Each row of a before or after table is a point. One or more steps were done to the points. Then noise was added and the rows were shuffled. The steps act on columns, c1 being the first. What was done? A step turns or swaps two columns, mirrors them in a line or flattens them onto one, adds a multiple of one to another, or multiplies or shifts one. Angles are multiples of 10 degrees, from the lower column toward the higher: turns from -170 to 170, lines from 10 to 170 but not 90. Use the fewest steps. Two steps may share a column if one is a turn and the other turns, adds or multiplies; they go together, in the order done. Otherwise the lowest column goes first.

Before:
[[ 17  57  66]
 [ -4   6 -18]
 [ -8   5  38]
 [ 65  25 -32]
 [-39  -9 -29]
 [  2  70  72]
 [-20  30  -2]
 [ 13 -15  -9]
 [ 35   4 -19]
 [-29  18  22]
 [-26  24 -12]
 [ 45 -16 -31]
 [-39  -9  -3]
 [  1  27  -2]]
After, 14 rows:
[[ 12  25 -53]
 [ 39 -17  24]
 [ 22  70 -24]
 [ 95  26 -12]
 [ 14   7 -24]
 [ 44   4   2]
 [ 15  30 -47]
 [-38  -9 -17]
 [ 29  28 -31]
 [-26   6  20]
 [ 26  57  -3]
 [  1 -15  20]
 [-20  20 -24]
 [-20  -8 -36]]
Steps: add -1.5 times c2 to c3; turn c1 and c3 by 40 degrees

Before:
[[-48 -55 -27  -9   3  71]
 [ 21  53   3 -52   2 -13]
 [-23   8 -75 -37  52  25]
 [-20 -36  -2  17 -36  13]
 [ 14  34 -41 -60  35 -41]
 [-21  16  18  12 -12  21]
 [-42 -41 -12   6 -29 -38]
 [-34 -32   7  29  -1 -24]
 [ 18  25   4 -19  -6 -15]
 [-50  16 -51 -49  36  29]
 [-12  -1 -58 -27  48  31]
 [-27   0 -33  16 -27  27]]
After, 12 rows:
[[  4  22  -7 -40  -8  21]
 [ -1  28 -35 -14   7 -45]
 [  5 -25  33 -78  57  19]
 [  0 -25 -28  -6  22   4]
 [ -1 -24  38 -59  79  13]
 [  1 -31  34 -48  61   8]
 [ -1 -20 -38  -5  -6 -29]
 [ -3  22  -2 -76  -2  45]
 [ -3 -79   0 -29  34 -39]
 [  1 -24  -4  -2 -21  22]
 [ -1  21   1  15  -7 -33]
 [ -2  49  23 -86  45  30]]
Steps: multiply c1 by 0; turn c2 and c6 by 80 degrees; turn c3 and c5 by -80 degrees; shift c4 by -20

Before (10 x 9):
[[-16 -51  21 -48 -32  12 -33 -10 -17]
 [ 40   6   1 -18 -22 -23  10   6  19]
 [-13 -47 -11   3 -20  -8  22 -22 -10]
 [  3   4  15  20  12  28 -43 -31   9]
 [ -9 -15 -27 -43   3 -23   6 -16  -1]
 [ 18 -10 -32  16  -8  11 -27  30  32]
 [ -9  -7  27 -36  13  14 -27  37  -1]
 [ -8  18 -26 -19  -3  48  -6  -7  23]
 [-13 -37  -6 -17  33  25 -13  15  39]
 [ 57  -1 -12  23  -4  30 -35  -9  -5]]
After, 10 rows:
[[ -8 -14 -27  20  -2  48 -10 -10  25]
 [ -9  19 -27  35   2 -23 -53   7   8]
 [ 18  -2 -33  -1  -8  11  63 -45  -4]
 [ 56   3 -12  -2  -4  31  83   9   4]
 [ -8  -7  27  45  13  15  11 -23 -30]
 [-13  52 -10 -14 -20  -9 -36  11  -2]
 [-14  30  -6  21  33  25   5 -46   4]
 [-15  52  20  58 -31  12   9   8 -18]
 [  3   6  14   4  11  28  95  12  29]
 [ 40  -8   1  10 -22 -23 -35 -18  10]]
Steps: turn c2 and c8 by 160 degrees; turn c8 and c9 by 50 degrees; turn c4 and c7 by 150 degrees; multiply c7 by 2

Before (12 x 12):
[[ -2  13  -2  12  -9   2   2   8   4  48   6 -14]
 [ 19   1   4  -9 -10  13  -9   9  -4  -4   3   1]
 [ -1  -5 -11  -5  -1   3 -11   5 -10  -2   8  -3]
 [  3   5   6  -8   6   5 -11 -12   3 -10   6  13]
 [ -2  -4  -2   7  -8   7  43  -3  -1 -11   6 -18]
 [ 12  -4 -39   2  -4   0  22   7  -5  -1 -12   9]
 [ 10  -4  -5  -3   6   7  -7  11   6  -6   0  -8]
 [  6  -3   6  19 -14   5   2   7   9  -9  -1  -5]
 [  0  -7  -9   3  -9   9   0   2   3  -8 -40 -15]
 [ -1  35   8   5   8   2  -4   8  -9 -11 -11   0]
 [ -1   5  -2  -6  -8  39  -8  -3   4  -7 -16 -16]
 [ -2   2 -11  -8  -9   5  -4 -26   9  -1   6 -23]]
After (12 x 12):
[[  6  12  -8   4  -9   7   0   8   5  96   2  -4]
 [-38  -7 -14  -7  -9   5  -2   2   3 -16  -6  -8]
 [-11  35   6   1   9   3  -2   8 -10 -22  -1   3]
 [  0  -3   2   5 -14  13   0   7   9 -18  -2   0]
 [  5  -5  -9  -3 -14   7  40  -3  -1 -22   2  -6]
 [  4  -4  -8  -8   8   1  -6  11   5 -12  -4  -4]
 [  8  -7  -9  -6   0  -1 -12   5 -10  -4   1  -5]
 [ -7  -3 -26   2  -7   1  21   7  -5  -2  -7 -15]
 [  5   2 -18  -8  -9  -3  -6 -26   8  -2   1 -11]
 [  6   5  11  -9   8  -3  -9 -13   2 -20   0   6]
 [-15   4  -9 -37  -6  10 -10  -4   4 -13  -2  -4]
 [ 11   1   4 -17  -9  -1 -11  10  -4  -7  -6   1]]
Steps: turn c1 and c11 by -70 degrees; multiply c11 by 0.4; flatten c3 and c12 onto the line at 30 degrees; turn c4 and c6 by 60 degrees; multiply c6 by 0.7; turn c5 and c7 by 10 degrees; multiply c10 by 2

Before:
[[-20   5 -14   4 -21  12  -8  10  15  -1  45  21 -24  29   1 -50  10 -83]
 [-35  33 -14   1 -20 -23   4   4  -7  -2 -12 -11 -32 -11   2   7  17  12]
 [ -5   1   6   4 -22 -24  -5   2 -40  -2  67  15 -16  33   1 -27 -10 -10]
 [ 19  29  13 -14 -22  19   9   3  15   8   7  -3 -19 -12 -25  -8 -20   8]
 [-31  -8  -7   4 -14  10  -3   5  13   6   1 -11 -11  -2 -12  20  -5   2]
 [ 15 -25  -4  14 -19  10   4   0 -17  -2  -9  -3 -18  32 -14 -60 -20  10]
 [ -6 -23  12 -39 -16  18  -4   4 -30  -3 -11  -8  -1  -1  -1  -9 -14  -2]
 [  4  -2   2  16  -6 -33  13   8  17  52   8   9  -3 -11  -4   5  12   4]
 [-25 -21 -10  13 -23  19  81   9 -26 -10   1   1 -25  -8  -8  10  -6  16]
 [ 16   0  27  10   0  16  -5  18  19   1  -9  -8 -30  -4  -5  -8   6  -4]
 [ 17  20  -5   3 -12  14  34  -1  -1 -11   6   5  18  -5   5  21 -19   8]
 [ 16  -8 -13   4  -5   1  14  95  10  16   4  -8  79   4 -19  -8  -8  14]
 [ -8   3 -14  -9  -7  12   7   8   1   0   9  42 -20  -9   4  19 -10   4]]
After (13 x 18):
[[ 14   4  -9 -12  -3   8  14 -80   7  19   3  13  78   2 -21 -61  -5  16]
 [ 27   6 -14  11  -4 -23  13  -1  18  48   4  -5  -2   0  -6 -19  14   1]
 [  3 -18  -9  -6  -6  22  31  19  -3  -9   8 -14  19  -2   5 -25 -23   6]
 [  6 -28  22   2 -18  28   9  -7  15  12   8  -6 -18   0 -25  -6 -20   9]
 [-35  20 -18  -4 -15  -3  79   1 -27 -10  -1   5 -23  -2 -12 -18  -6  19]
 [-24   1 -11 -12 -14  -4  -7 -37  12  -3  46 -18 -23  -1   0 -35  10 -82]
 [  4  -1   7  29  -1  22  -8 -17  21  -1 -10   7 -33  -2  -3   8   4  -5]
 [-17  13   1 -16  -3   7   5   3   3  -2  13 -43 -21  -1  11 -33 -11   8]
 [-12 -33  -5 -15 -14 -38   5   0  -8   1 -10  -1 -33  -1   4   9  19  13]
 [  4  21 -15   5 -11  16   6 -39 -14  -3  -6  13 -17  -2 -12  57 -18  13]
 [ 10   4   0   7 -14 -22  -4 -18 -41  -1  67 -12 -13   0   0 -81 -11 -12]
 [-31   3  -8  -4 -12 -13  -3  10  12   6   2  14 -13  -1 -15 -18  -2   0]
 [-16  22  41  -7 -11   9  -3  -8 -27   0 -12  15  -1  -4  -4  20 -12  -1]]
Steps: turn c1 and c6 by 40 degrees; turn c2 and c12 by -160 degrees; turn c3 and c4 by 60 degrees; multiply c5 by 0.7; turn c8 and c16 by -140 degrees; add -1.5 times c11 to c16; multiply c14 by 0
